Each row of a before or after table is a point. One or more steps were done to the points. Then noise was added and the rows were shuffled. The steps act on columns, c1 being the first. Name the steps. A step turns or swaps two columns, mirrors them in a line or flattens them onto one, adds a multiple of one to another, or multiplies or shifts one. Angles are multiples of 10 degrees, from the lower column toward the higher: turns from -170 to 170, lines from 10 to 170 but not 90. Use the fewest steps. Two steps may share a column if one is a turn and the other turns, adds or multiplies; they go together, in the order done. Otherwise the lowest column goes first.

Before, 8 rows:
[[ 0.39 -0.23]
 [ 0.33  0.03]
 [-0.19  0.14]
 [ 0.16 -0.24]
 [-0.35 -0.04]
 [-0.30 -0.52]
 [ 0.12  0.46]
 [-0.01  0.20]]
After (8 x 2):
[[-0.14  0.28]
 [-0.21 -0.28]
 [ 0.16 -0.09]
 [ 0.18  0.27]
 [ 0.00  0.44]
 [ 0.03 -0.25]
 [-0.60  0.01]
 [ 0.47 -0.11]]
Steps: mirror c1 and c2 in the line at 30 degrees

Before (8 x 3):
[[-0.32  0.25  0.18]
 [ 0.04 -0.27  0.06]
 [ 0.12  0.19 -0.36]
 [ 0.00 -0.23 -0.27]
 [-0.39 -0.24 -0.15]
 [-0.11  0.07  0.29]
 [-0.04  0.11  0.07]
 [ 0.18  0.11 -0.11]]
After:
[[-0.29  0.17  0.11]
 [-0.35  0.62 -0.14]
 [ 0.36  0.48 -0.14]
 [ 0.21  0.27  0.08]
 [ 0.21 -0.59 -0.18]
 [-0.14 -0.59 -0.40]
 [-0.08  0.27  0.00]
 [ 0.00 -0.68  0.07]]
Steps: turn c1 and c3 by 50 degrees; multiply c2 by 2.5

Before (10 x 6):
[[-0.05  0.05  0.24  0.38 -0.13  0.47]
 [ 0.05  0.26 -0.11  0.43  0.03  0.45]
 [-0.07 -0.03  0.00 -0.16  0.51 -0.04]
 [-0.20  0.16  0.22 -0.13  0.62  0.03]
 [-0.26 -0.31 -0.60 -0.15 -0.04 -0.05]
 [ 0.29  0.10  0.37 -0.04  0.13 -0.05]
 [ 0.54 -0.16  0.26  0.21  0.02  0.04]
 [-0.10  0.02  0.05  0.26  0.43  0.22]
 [-0.07  0.24 -0.14  0.13 -0.34  0.45]
 [-0.15  0.01 -0.35  0.18 -0.32 -0.15]]
After:
[[ 0.15  0.23 -0.77  0.43  0.30  0.32]
 [-0.14  0.22  0.41 -0.15  0.51 -0.38]
 [ 0.31 -0.01  0.43 -0.03  0.08 -0.10]
 [-0.02  0.07 -0.35  0.39  0.20  0.43]
 [-0.11  0.08 -0.63  0.19 -0.33  0.09]
 [-0.08 -0.01  0.25 -0.15  0.36 -0.35]
 [-0.35 -0.21 -0.37 -0.12 -0.06 -0.03]
 [ 0.01  0.24 -0.33  0.13  0.01  0.56]
 [-0.06  0.04 -0.34  0.28  0.51 -0.12]
 [ 0.47 -0.35 -0.06  0.20  0.03  0.01]]
Steps: turn c1 and c2 by -20 degrees; add -1.5 times c4 to c3; turn c5 and c6 by -40 degrees

Before, 11 rows:
[[-0.27 -0.02  0.01 -0.14  0.15 -0.41  0.32  0.32]
 [-0.11 -0.49 -0.19 -0.22  0.15  0.16 -0.57  0.06]
 [ 0.16 -0.21  0.26  0.10 -0.10  0.19 -0.49  0.12]
 [ 0.15 -0.04 -0.13 -0.10  0.11 -0.27  0.52 -0.04]
 [-0.10  0.18 -0.07 -0.40  0.03  0.03  0.36  0.11]
 [-0.07 -0.33 -0.01  0.11 -0.01  0.43 -0.41  0.44]
 [ 0.27 -0.47  0.02 -0.28 -0.01  0.17 -0.62  0.55]
 [-0.05  0.18  0.19 -0.29  0.49 -0.17  0.61  0.19]
 [ 0.33  0.40 -0.34  0.31 -0.09  0.07 -0.21  0.22]
 [-0.03 -0.17  0.12 -0.20 -0.22  0.09 -0.51  0.27]
 [ 0.28  0.52 -0.20  0.20  0.15 -0.07 -0.31  0.05]]
After (11 x 8):
[[-0.35 -0.08 -0.52 -0.02 -0.21 -0.10 -0.37 -0.12]
 [ 0.06  0.24 -0.06  0.35  0.23  0.02  0.60 -0.47]
 [ 0.06 -0.17  0.29 -0.20 -0.28  0.32 -0.46 -0.33]
 [-0.27  0.07 -0.56 -0.19  0.08 -0.16 -0.28 -0.15]
 [ 0.27  0.02  0.04  0.10 -0.08 -0.27  0.44 -0.34]
 [-0.16  0.12  0.31 -0.33 -0.16  0.13 -0.38 -0.01]
 [ 0.09  0.02 -0.17  0.14 -0.04  0.22  0.46 -0.10]
 [-0.15 -0.11 -0.04  0.33  0.11 -0.20  0.45 -0.04]
 [-0.26 -0.21  0.40 -0.64 -0.39  0.30 -0.15 -0.43]
 [ 0.11 -0.42  0.33 -0.56  0.08  0.26 -0.19 -0.15]
 [ 0.02  0.01  0.22 -0.51 -0.34  0.17 -0.13 -0.05]]
Steps: multiply c1 by -1; turn c2 and c3 by -60 degrees; turn c4 and c6 by -30 degrees; turn c4 and c7 by -60 degrees; mirror c5 and c8 in the line at 160 degrees
